Every row gives one point. The last column is the point's height on a tilted bowl or saddle (a function of degree 2), plus a little noise. Count its main directions that bend up, bend down and stay straight.
In the rows, 128 means zero.

Points, 16 rows:
[[ 80  92 144 159]
 [ 59  76  71 193]
 [ 61 138 115 202]
 [110 110  31 126]
 [151 230 209 178]
 [161 141 164 138]
 [ 75 160 185 169]
 [125 127 184 125]
 [119 185 107 167]
 [128 134 136 118]
 [208 183 152 221]
 [123  81 136 142]
 [157  93 156 163]
 [140 133  92 120]
 [164 151 109 138]
 [157  76 132 169]]
Directions: 2 up, 0 down, 1 straight

Points, 24 rows:
[[101 140 167 104 100]
 [ 69 110 118 128 116]
 [169  83 141 151 105]
 [103 152 143 165 107]
 [ 88 115 149 157 109]
 [138 184 147 143 177]
 [193 164 111 117 140]
 [109 202 121   7  51]
 [122 161 121 151 136]
 [121 147 162  75 102]
 [ 97 182 121 158 114]
 [ 56 144 176  79   7]
 [141 146 121 128 142]
 [104 175 107 103 126]
 [118 157 152  56  91]
 [136 152 125 123 147]
 [151 118 144 133 124]
 [203 105 146 145  52]
 [ 84 191 125  93 112]
 [174 168 112 148 149]
 [ 81  72 183 165 112]
 [155 134 161 102 116]
 [ 95 158 126 112 117]
 [116 115 121 105 130]]
Directions: 1 up, 3 down, 0 straight

Points, 43 rows:
[[150 125  54 117 129 125 105]
 [151 131 106 118  87 191 121]
 [108  40 149 169 123 102  75]
 [166 238 210  93  41 112   7]
 [172 146 151 160 130 154 111]
 [154  67 124  74 163  98  83]
 [107  91 127 131 158 106 126]
 [112 199 123 136 197 110  98]
 [136  93 176 135 191  99 104]
 [111  77 147 164 142 183 106]
 [ 85 175 121 138 117  91 102]
 [218 130 130  98  55 110  87]
 [ 61 154 156 102  49  99  85]
 [140  76  53  90  97 149  73]
 [102 101 129  94  70 175 110]
 [221 144 164 147 121 100  65]
 [ 98 110 172 113 182 100 117]
 [147 132 100 116 129  81 121]
 [130 141 218 106 122 138  87]
 [121 196  91  75 114 116  84]
 [167 113  93 113 172  91 113]
 [152 116  87 175 105 122 110]
 [148 150 133 118 151  88 115]
 [198 104  88  71 132  96  77]
 [ 55 160 130 166 113 126  97]
 [ 96 229  77 141 183 130  54]
 [ 88  78 118  86 119  21 104]
 [104  83 161 119 190 190 118]
 [ 68 143 106 202 160 164 101]
 [131 105 176  57 166 124  92]
 [ 88  83 129 132 218 131 130]
 [111 116 116  52 109  95 101]
 [ 79 164 158 146 149 182 121]
 [177 119  88 120 130 179 107]
 [ 77 101 208 107 125 160  91]
 [144 110 148 128 121 113 117]
 [144 152 104 193  93  92  96]
 [109  78 153 117 249 130 122]
 [ 76 114 134 112 151 125 127]
 [ 83 101 116 145 119  61 122]
 [ 44  92 139 106 100 133  98]
 [160 131 160  94 123 142 114]
 [156  48 178  97 110 207  52]]
Directions: 0 up, 4 down, 2 straight

Points:
[[148  53  92 114 122  82 178  53 181]
 [ 97  78  78 110 166 142  92 133 144]
 [122 108 221 131 131 140 179 132 172]
 [141 136 192  52 197 121 171  89 143]
 [ 95 165  90 172 104 114  93 153 137]
 [153 157 115 168 158  92  42  87 128]
 [216 169 123 183 117  70 128 136 172]
 [ 85 124 133  85  94 151 132 166 139]
 [209 111 135  61 187  84  87 180 175]
 [116 136 131 120 153 106 150  72 136]
 [105 151 107  84 125  65 116 155 157]
 [ 78 100 139 141 161 161 163 157 148]
 [205 108 181 153 189 190 135  82 186]
 [111   7  88 133  81  68 116 112 197]
 [111 115 126  92  87 138  25  76 143]
 [121 102 100 189 228 142 114  96 185]
 [161 124  94 156  94 152 153 184 140]
 [105 160  76 163  93  94  58 156 146]
 [137 131 112 119 134 109 118 132 127]
 [ 66 163  71 195 137 109 186 139 171]
 [ 98 110  98  93 143 102  93 111 131]
 [102  98  98 134 166 201 131 140 153]
 [ 97 121  94  96 104  80 134  41 163]
 [129  90 105 168 134 148 223  99 159]
 [108 199 243 139 151 151 184 150 228]
 [170 104 136 128 155  87 123 201 163]
 [172 159 162 198 137 175 174  85 188]
 [111 152 106 158  57 130  16 159 157]
 [122  86  70  99 124 173  92 155 150]
 [128  67 175 147 100 109 145 216 175]
 [168 175 151 124 116 128 160 163 153]
 [159 114 147 169 106 139 190 134 146]
 [107 126 136  98 186  89 141 155 149]
 [181  51 128  67 107  27 161 169 222]
 [119 167  97  86  85  87 122 185 172]
 [187  77  87  70 133 174 133 150 156]
 [101 157 129 126  72 140  73 167 151]
 [ 90  52 100 175 170 202 184  50 211]
 [114 220  79  70 153 211 144  42 204]
 [ 53 127 121  96 111  49 112 109 161]
 [149 148 122 115 141 137  90 133 127]
 [ 80 125 121 124 143 155  91  92 126]
 [164 185  98 169  86  70 121 180 167]
 [ 99 108 140 117 160 108 157 122 134]
 [156 129 125 114 141 154  76  63 125]
 [ 82 106 238  52 186  83  47 100 158]
 [ 45 142 175 127  99 105 157  31 178]
 [114 142 147 103 135  90  93 131 131]
 [101 138 158 136 102  87  22 153 144]
 [146 145 116 142  83 117  91 174 143]
 [136  71   9 140  83 110 134 103 195]
 [177  85 129  48 158 171  73  58 129]
 [ 76 203 101 131 178  89 123 107 178]
 [123 114  61 124 141  51  93  89 164]
 [145  31  87 124 143 127 132 157 163]
 [171 171 128 105 125  61 155  80 165]
 [115 176 165  94 125 151 120 108 138]
 [ 88  97  99 132  50 103 113 137 151]
 [158 123 127 125  82 151 141  95 138]
 [148 131 148  59 163  51 108 165 166]
 [154 128  91 120 178 122  91 150 141]
 [111 137  76  62 130 179 133 128 146]
 [106 186  79 132 226 146 113 212 230]
 [124  92 131  40  74 126  40 137 180]
 [ 82  93 240 154  44 117  72  59 223]
 [ 90 167 123  51  99 155 142 186 164]
 [146 152 137  90 147 179 172 100 135]
 [114 132 176 109 205  53  90 205 195]
 [111  59 119 157 149  92 153 172 154]
 [123 132 102  62 198 116 147  26 153]
 [193 109 139 139 124 115  84 181 151]
 [ 93 112  65 141 128 167 118  84 148]
 [137 230 171 148  93 212 117 177 217]
 [108 150 151  84 116 160  89 184 154]
 [ 66  28  55 134 117 110  97 139 177]]
Directions: 6 up, 0 down, 2 straight

Points:
[[130 112 128 132 123 163  99 183 142]
 [157 121  82  86 132 136  91 127 111]
 [123 156 102 156  99 104 165 126 136]
 [112  71 156 112 129  90 146  63 138]
 [126 125 216 237 154 104 223  81 184]
 [109 187 161 101  29 131 172 160 127]
 [ 61 180 119  80 131 136 150 109 109]
 [151 155  97 101 145 213  89 153  96]
 [172  90 109 151  99 158 119 141 120]
 [155 207 110 141 167 228  93 209  45]
 [138 157  60 121 192 205 165 108 150]
 [ 64  92 188 128 121 141 137  88 130]
 [109  96 165 149  67  54 116  80 162]
 [152 192 181 159 136 156 181 163 126]
 [167  35 153  75 163 229  81  91  79]
 [175 119 195  85 127 223 199  26 135]
 [180  75 183 130 139  90  89 137  68]
 [139 152  87  86 229 171 108 116 104]
 [154 127 153 131 131 169 108  78 147]
 [151 181 128 149 169  97  94 177 114]
 [107  97 175 128 154 113 155 151 174]
 [125 140 106 130 128 162 117  87 146]
 [142 203 146 116 138 166 113 133  87]
 [119 119 197 103 181 153 160  55 162]
 [156 155 106  97 118  98  76 138 106]
 [ 64  51  35 125 126 235  98  91 130]
 [ 92 121 159 119 119 162 169 176 187]
 [ 59 146 154  41 195  98  90 141  96]
 [182 128 208 193  72 158 125 162  82]
 [ 94  72  89  91 147 153 203 229 249]
 [188  56 149 138  96 140 129 191  77]
 [108 194 196 150 114  92 165 112 167]
 [128 160 121 111 156  41 126 127 183]
 [152 148 141 133 134  75 126 183 154]
 [153 166 104  79 236  62 125 140 158]
 [ 43  87 120 184 139 167 197 122 135]
 [ 87 107  78 131 134 108 147 238 211]
 [170 128  66 105 119 128 161 138 130]
 [163 185 159  79  64 128  52  81 106]
 [150 176  40 188 220  73 110 229  72]
 [ 55  78 120  63  69  70 153 169 172]
 [152  80  27 100  82  79 148 142 137]
 [155 109 167 206 121 119 100 133 106]
 [161 179 103 161 134 190 146 106 113]
 [156  92 166 124 183 170  84 144  97]
 [104  82 126 127 165  44 134 129 166]
 [101  54 121 175 135 114 159 154 127]
 [154 178  55 124 145  78  41 181  31]
 [104 143  89 163 152 155 141 163 149]
 [116 109 157  76  87 126  39 116  99]
 [105 105  67 128 124 130 136 236 193]
 [160 204 177  98 142 147 125  98  83]
 [121 198 193 140 104 124  95 128 142]
 [ 81 117 124  85  88 120 135  86 146]
 [146 155  66 109 133 170  52 127  60]
 [118 163 127 113 145 130 108 179 144]
 [ 90 218 164 129 120 155 127  52 113]
 [ 75 133  89 129 123 141 195 155 157]
 [ 47 249 148 182  95 139 163 124  79]
 [171 106 173 144 149 162 138 142 139]
 [103 121 125  83 139 152 172 169 177]
 [195 106 115 129 100  90 175  64 138]
 [164 116 120 173  83 151 151 114 128]
 [102 136 157 138 149  47 127 176 211]
 [151 110 126  92 114 172 152 111 147]]
Directions: 3 up, 4 down, 1 straight

Points:
[[151 122 190  84 139 160 110 135 111]
 [120 134 141 165  48 100 118  45 136]
 [171  95 126  31  94 100 200 150 169]
 [153 112 122  81 121 166 179  73 138]
 [ 97 151 147 131 198 127 175 168 173]
 [125 129 141 107  76 131  40  56 149]
 [ 63 141 127  50 128 152 132 129 140]
 [154 140  91 128  94 160  99 132 121]
 [ 98 136 138  50  91 144 145 114 127]
 [139  76 154  41 156 114 138  70 129]
 [155 111 189  69 113  71  49 142 144]
 [204  68 126 170  92  83 125  93 157]
 [197 139  50 152 168 118 136 185 105]
 [ 51 177 114  77 190 123 119  70 138]
 [175  67 119  94 119 122 156  96 151]
 [133 121 150 135 141 119 148  72 113]
 [ 83 160  82 141 164 145 178 132 152]
 [151 119 106 149  82 120 155 100 135]
 [125 157 115 192 125 163 133 145 113]
 [ 88 165  87 198 119 158 155  84 127]
 [171 104 111  85 143 102 140 123 138]
 [ 72 116 118 111  94 105 185 124 147]
 [165 123 112 141  73 117 105  77 144]
 [ 97  74  76 134 156 167 185  88 143]
 [ 99 115 101 149  92  71  82 153 123]
 [174  86 208  43  95 198 161 136 110]
 [122 164 175  94 138 110 129 136 128]
 [ 93  84 150 107 129 152 110  67 106]
 [ 97  90 133 174 166 123 134 125 133]
 [106 110 193 138 141  57  61 109 141]
 [155 126 119 109 175 113  97 126 140]
 [227 174 162 115 100 122 158  75 198]
 [215  71 118  96 130 162  84 111 175]
 [ 81 157 133 164 116 158 156 182 137]
 [145 123 183 196 127 133 141  76 110]
 [168 112  81  93  55 138 161 196 144]
 [173 152  34  30 145 162  88 165 100]
 [ 92 124 140 101 120 106 137 190 134]
 [152 127  74  83 118 119 139 159 120]
 [159 116 195 106 150 116 124 167 117]
 [154 148 147 148  89 195 232  59 162]
 [116 106  87 148 221 146 100 103 141]
 [124 153 126 164  96 115 137 100 124]
 [118  64 127 128 128 155  37 148 164]
 [  7 160 126 143  92 130 134 189 223]
 [189 122  74 109  86 148  76 130 141]
 [ 77 155 128 125 117  92 146  84 112]
 [166 138  49 170 103  55 113 114  78]
 [104 119 112 113 173 102  91 148 143]
 [124 157 126 170 117 136 108  66 120]
 [144 127  89 108 208 125 137 155 157]
 [122 145 123  78 108  98 102 105 112]
 [118 134 124 117 183 143 159 155 147]
 [143 134 109 149 147  89 102 101 119]
 [174 133 136 122  89 134 141 158 124]
 [120 125 117 135 175 163 135 126 123]
 [141 199 131 152 131 115 122 134 132]
 [143 127 126 146 124  78 122 122 112]
 [100 122 123  65 131 126 162 143 143]
 [ 24 145 105 124 240  85 125 140 249]
 [105 110 103 110  97 108 140 152 129]
 [205  92  97 110  98 138 195 111 186]
 [117 137 122  83 131 182 194 158 149]
 [122 130 160 128 185 170 119 167 118]
 [ 97 186 128 127 137 121 155 106 135]
 [200 121 175  81 119  94 164 202 118]]
Directions: 4 up, 3 down, 1 straight

Points, 65 rows:
[[168  83 169 116 207 171  26 198 199]
 [ 95 105 149 141 190 160 150 151 182]
 [135 120 167 129 115 113 167  61 138]
 [160 120  94  65 153 160  71 108 182]
 [135 135  54  93 129 171 115 160 126]
 [108 123 136  94  74 138  82  86 176]
 [143 110 117 195 177 164 148 115 157]
 [170 154 153 148 129 128 124 106 126]
 [ 51 103 118 132 135  77 141 111 100]
 [110 170 176 116 160 156 161 160 148]
 [164 159 128 148 145 130  73 109 150]
 [141 115  78 126 100  89 101  91 164]
 [166 157 139  89 190 166 163 113 158]
 [139 109 146 136 117 100 131 146 145]
 [153 190  98 125 175 146 104 143 102]
 [ 71 183 112 143 132  66 117 130 122]
 [159 143 116 116 176 144  65 112 169]
 [137 127 123 122 212 109 249 124 249]
 [105 147 143  91 149 153 137 102 153]
 [ 98  94 126 139 140 141  45 235 192]
 [188 117  82 102 146  56 148  92 218]
 [117 127 149 128 172 129  57 132 175]
 [ 92 181 132 118 133 139 120 138 134]
 [ 75  84 165 140 140  94 138 141 171]
 [127 161 110  54 115  85  96 160 136]
 [ 82 119 166 158 116 206 110 103 183]
 [ 97 144 151  95 123 158  93 172 156]
 [116 150 132 166 163 163  76 122 140]
 [111  88 105 106 134 181 185 152 159]
 [ 91 128 168 159 103 115 140 142 135]
 [129  99 135 161 134 132 131  94 141]
 [160 122 156 119 159 103 143 145 149]
 [146 154 182  99 173 167  74 137 164]
 [121 114 127  59 130 118 159 101 124]
 [153  53 167 168 192 134  56 176 227]
 [162 108 168 132 131 131 180 167 132]
 [130 180 130 136  85 177  81 126 162]
 [129 129 135 109 104  93 103 197 164]
 [103 118 213 132 133 186 102 136 199]
 [150  81  85 117 127  96 133 166 171]
 [ 77 158 138 155 145 152  96 124 142]
 [138 114 112 108  74 102 106  81 159]
 [191 179 145 110 140 146 106 126 111]
 [143 129 132 184 130  93 118 114 126]
 [129  91 119 107 171  99 123 138 168]
 [115 165 110 149 171  95 123 112 124]
 [120 146 136 127 132 122 140 171 125]
 [ 80 193 106 147 132 143 112 121 129]
 [137 141 121 160 101  84 125 119 133]
 [132 124  69 113 146  94  98 144 128]
 [216 173  81 147 179 134 101  67 224]
 [107  93 158 185 216 161 146 129 203]
 [ 88 150 107 142 149 152 194  91 147]
 [161 148 146 123 133 136 165 154 111]
 [100 143 157 128 179 157 100  98 188]
 [ 86  81 152 149 175 126 161  74 179]
 [130 131  41 159 124 121 164  85 142]
 [103 173 118 157 135  77 108 118 128]
 [193 160  94 115 132 115 143  97 161]
 [140  91 121 127  45 128 156 143 122]
 [189 223 140 121 117  69 115  95 184]
 [176 126 165 109  71  89  67 210 209]
 [ 72 138  84 159 137 189  75 172 137]
 [ 67  77 152  89  92 134 141  97 118]
 [137 127 160  80 170 175 133 180 137]]
Directions: 5 up, 3 down, 0 straight

Points, 60 rows:
[[216 120  59  93 102 125 119 138 126]
 [ 65 131 173 104 165 140 113 123  95]
 [122 171  84 188 129 115 128 136  92]
 [120 117  79  81 168  92  61 189 110]
 [151 111 165 135 120 199 179 177  78]
 [131 128 159 201 123 130 139  71  82]
 [ 86 105  93 130 168 146 142  57  79]
 [158 128 140 126 196 103 184 249  73]
 [ 98 140 136 128 184 186 122 136  97]
 [148 113 163 106 166  69 110 135 113]
 [158  79 148 159 134  84 200 142  77]
 [123 127 194 145  69 144  50 119  76]
 [111  61  77 143 150 130 147 162 107]
 [140 115 142 138 150  80 126  98 113]
 [105 131  98 125  79 122 140  85 121]
 [137  48 145  80 131  40 167 103  70]
 [130 149 180 116  79  81 135  44 108]
 [ 98  89 126  75  98 155 144  99  95]
 [145 105 124 211  94 144 110 143  73]
 [107 119 172 106 173 153 102 129 103]
 [120  67 180 149 117 175 117 106  76]
 [ 84  97 100 122 138 156 140  92 103]
 [101 151 103 122  93 164 125 128 120]
 [219 116 175  98  85 176  37 137  28]
 [141  69 163 167 159 161 144 151  81]
 [114 134  99 164 173 187  92 131  90]
 [143 167 151 171 212 137 107 140  70]
 [102 116 127 119 116 116  70 167 109]
 [ 66 110 150 132 111 115  75  67  86]
 [116 165 116 116 210 206 139 119  77]
 [174 176 127 172 107 113 124 105  96]
 [124 122 181 147 147 151 118 122 110]
 [137 153 152 153 133 137 185 110 109]
 [ 89 118 103  95 156  88  98 146 115]
 [162 198 171  70  62 124 126 108  99]
 [240 142 153  64 180 112 123  99  82]
 [177 109 142  84 174 135 110 144 125]
 [151 187 124 149 107 110 149  99 110]
 [109 149 203 164  92  63  61 140  70]
 [133 152 163 159 146 105 171 160  97]
 [162 203 139 158 150  70 175 174  55]
 [120  95  91 146 135 207  48  50   8]
 [142 148 140 196 124 107 173  98  80]
 [103 111 123 113 141 156 121 144 123]
 [ 59 107 144 211 143 137 144 119  65]
 [164 160 194 120 110 177  60 100  70]
 [117 111 150  80 159 159 177 163 110]
 [158 101 122 148  74 118 180 109 106]
 [ 79 142 153 164 134 171 112 140  95]
 [115 145 105  69 109 141 150 130 126]
 [144 138  74 117 104 109 127 108 130]
 [176 116  88 116 140 130 120  94 120]
 [169  78  76 125 132 150 108 171 124]
 [135 173 111 130 211 146 178 160  95]
 [148 129  46  29 114 116 141 186 120]
 [129 163 124 136 122 124  93 136 124]
 [ 50 114 114  79 159  84 126 154  92]
 [143 101 105 107 123 180  73  73  67]
 [110 107 133 142 123  46 194 137  93]
 [146  69 165 167 138  81 179  63  58]]
Directions: 0 up, 7 down, 1 straight

Points, 68 rows:
[[128  82 178  70  91 120 175 162  49]
 [237 142  95 132 181  77  95 100 118]
 [215 143  97 107  45 124  73  76  53]
 [129  92  76 141 113 166 165 162  94]
 [183 136 151 144 126 123 174  81 106]
 [106 183 166  94 137 115 137  93 102]
 [135 155 173 118  93 137 125 166 106]
 [ 67 168 177 123 149 159 106 118 129]
 [130 108  91 123 151 126 134  88 123]
 [ 98 101 151 170 206 166 118 126 144]
 [176 196 181 103 161  94 142 134 114]
 [ 99 101 159 164 111 107 112 153 121]
 [ 34 138  81 136  68 135  64 120 102]
 [ 50 181 109 128 214 190 220 147  52]
 [223 129 167 124 157 167 114 114 113]
 [126 148  83 156 111 106 146 184 104]
 [ 95  69  76 107  74  77 170 191  50]
 [ 66 177 176 183 170 162 110 160 143]
 [132 135 161 143  54 104 113  89  78]
 [114  67 110 146 156  77  81 150 122]
 [112 144 104 119 118 177 184 108  93]
 [138 143 114  77  71 214 109  57  67]
 [105 124 137 111  86 207 127 174  93]
 [162 165 107  12 107 147  90 143  59]
 [ 75 174 183 148 113  30 160  72  44]
 [123  99  95 154 147 136 155 104 124]
 [128 146 174  92 120  60 142  75  65]
 [145 110 156 144 151 124 219 163  78]
 [205 157 192 128 114 100 175 114  92]
 [ 92 116 230 215  89  73 180 113  55]
 [152 185 150 101  74  94 137 109  77]
 [158 146 120 239 153 202 161 249  64]
 [222  66 159 115 146  77 161 101  82]
 [104 138 139  61 123 132 221 126  62]
 [111  99 117  94 195 154 137 141 118]
 [159  84 148 170 124  66  76  98 111]
 [155 212 106  81  86 121  79 112  69]
 [101 138 179 129 156 214 203 129  79]
 [133 104 123  96 113 204 113 123  97]
 [169 100  52  71 105 114  89 172  59]
 [141 243 122 142  88 117 122  90  80]
 [115  69 121 137 126 112 126 133 115]
 [132 210 131 108 235  83 110 167 118]
 [118 111 117 193  94  40 155 186  93]
 [111 165 110 131 137 152 111 127 120]
 [ 51 117 120 132 153 137 114  65 123]
 [130 141 102  72  93 189 156 202  68]
 [136 138 103 168 123 149 107 144 128]
 [153 151  81  65 207 142 137 138 102]
 [ 68  41  55 119  58 131 120 175  83]
 [144 147 133  87 141  74 138 136  92]
 [117 108 159  96 116 123  72 116  99]
 [168 138 149 178 101 152  88  97 114]
 [115 135  53 108 115 118 121  82  98]
 [103 134 231 212 145  99  43 111 135]
 [123 170 159  98 125  94 159 163  93]
 [171 124  97 149  92 153 120 155 110]
 [127 138  95 202 155  85 109 149 145]
 [120 136 163 177 136 118  51  89 127]
 [174  67 121 110 185 102 117 186  88]
 [118  62 115 145 120 148 197 120  87]
 [ 97 141 150 138  83 155  96 148 114]
 [148 138 142 191 108 152  35  77 103]
 [ 96  99  94 148 146  58 111 143 118]
 [107 165 113 108 111  44 211  59  31]
 [163  39 133  93 102 119 150 124  70]
 [171 178 102 130 127 104 124  62 100]
 [154 132  80 128 110 108 136 135 108]]
Directions: 0 up, 4 down, 4 straight

Points, 66 rows:
[[123 114  97 199 141 136 124 195  91]
 [ 78 144 138  60 107 120 160 151 117]
 [171 150  44 153 107 133 135 183 134]
 [181 140  73 126 100 120 114 143 132]
 [142  93 128  59  97 128 194 114 102]
 [ 90 114 143 156 154 223 106 159  40]
 [ 70 129  92  81 158 125 168 107 102]
 [ 99 141 140 109  47  94 108 112 147]
 [126  81 177 110  79 120  94 107 133]
 [141 167 196 108 108 157  88 189  50]
 [113 120 176 162 119  95 146  94 111]
 [166 107  45 128 134 133 114 117  99]
 [ 77 153 109 143  82 149  88  37  98]
 [121 143 168 122 156 162 131 133 104]
 [ 83  95  71  83 185 166 170 198  63]
 [145 203 190 118 187 151 123  80 103]
 [ 84 188  61 151 177 132  44 161 123]
 [126  77 213 148 154  48  96 116 121]
 [203  36 128  97 126 135 135 108 143]
 [189 145  90 166 129 207  81 156  90]
 [ 79 142  95 187  76 117  90  72 131]
 [151 123 154 125  79 190 165 125  98]
 [151  93  79  21 140  77 146 118  44]
 [149 143 132  81 133 164  95 157 100]
 [160  61 147 145  77 117  69  91 145]
 [109 109 136 215 166 101 209 165 138]
 [ 98 224  83 154 163  81 176  46 153]
 [173 190 134 153 131  75  99  24 148]
 [201 138 140 167 131 144 128 143  75]
 [196  81 111  93 174  87 195 132  47]
 [164  88 104 114  90  52 191 120  86]
 [ 80 130 136  60 157 202 146  84  47]
 [117 145 133 141 149 124 151 175 139]
 [151 129  75 112  95 103 129 153 141]
 [101 123 153 131 155  14 111  57 163]
 [142  92  74 134 134 128 166  98 106]
 [117 173 101 118 142 123 127 124 156]
 [145 164 129 160 207 105 198  96 100]
 [187 161 142  88  96 208 107 134 110]
 [126 161 132 157 168 114 114 100 142]
 [ 89  39  87 155 161  95 108 151 142]
 [ 59 105 160 163  81 147 171 148 137]
 [ 60 179  91 159 150  74  77 138 187]
 [ 93 151 106 104 127   7 108 144 168]
 [ 87  52  85 157  76 117 202 100 144]
 [133 190  87 121  97 140  66  94 207]
 [194 162  73 150 186 159 153 136  82]
 [116 195 117 158 133 132  94  13 144]
 [137 118 197 121 159 163  66  97  97]
 [133 143  93 120 145 104 141 132 137]
 [163 121 150 115 186 136 173  88 104]
 [157 149 132 185  86 109 142 153 120]
 [113 154 102 182  86 192 123  26  36]
 [ 79 100 108  94 189 141 102 123 102]
 [ 79 161 109 166 152  78 225 127 172]
 [108 133 116  93  57  97 189 104 116]
 [107 111 213 140 126 106 171 123 105]
 [116  97 199 117  32 209 142 186  66]
 [164 131  89  60 168  99  89 171  52]
 [117  64 159  86 104 102 204 180 185]
 [132 128  69 155 120  47 139 110 139]
 [ 78 143  71 154  96 102 121 205 184]
 [160 147 157 241 117  64  41 145  21]
 [124  63 170 188 129  66 106 128 120]
 [135 196  92 134 129 121 148 121 180]
 [184 148  90 115 129  94  55 110 165]]
Directions: 2 up, 4 down, 2 straight
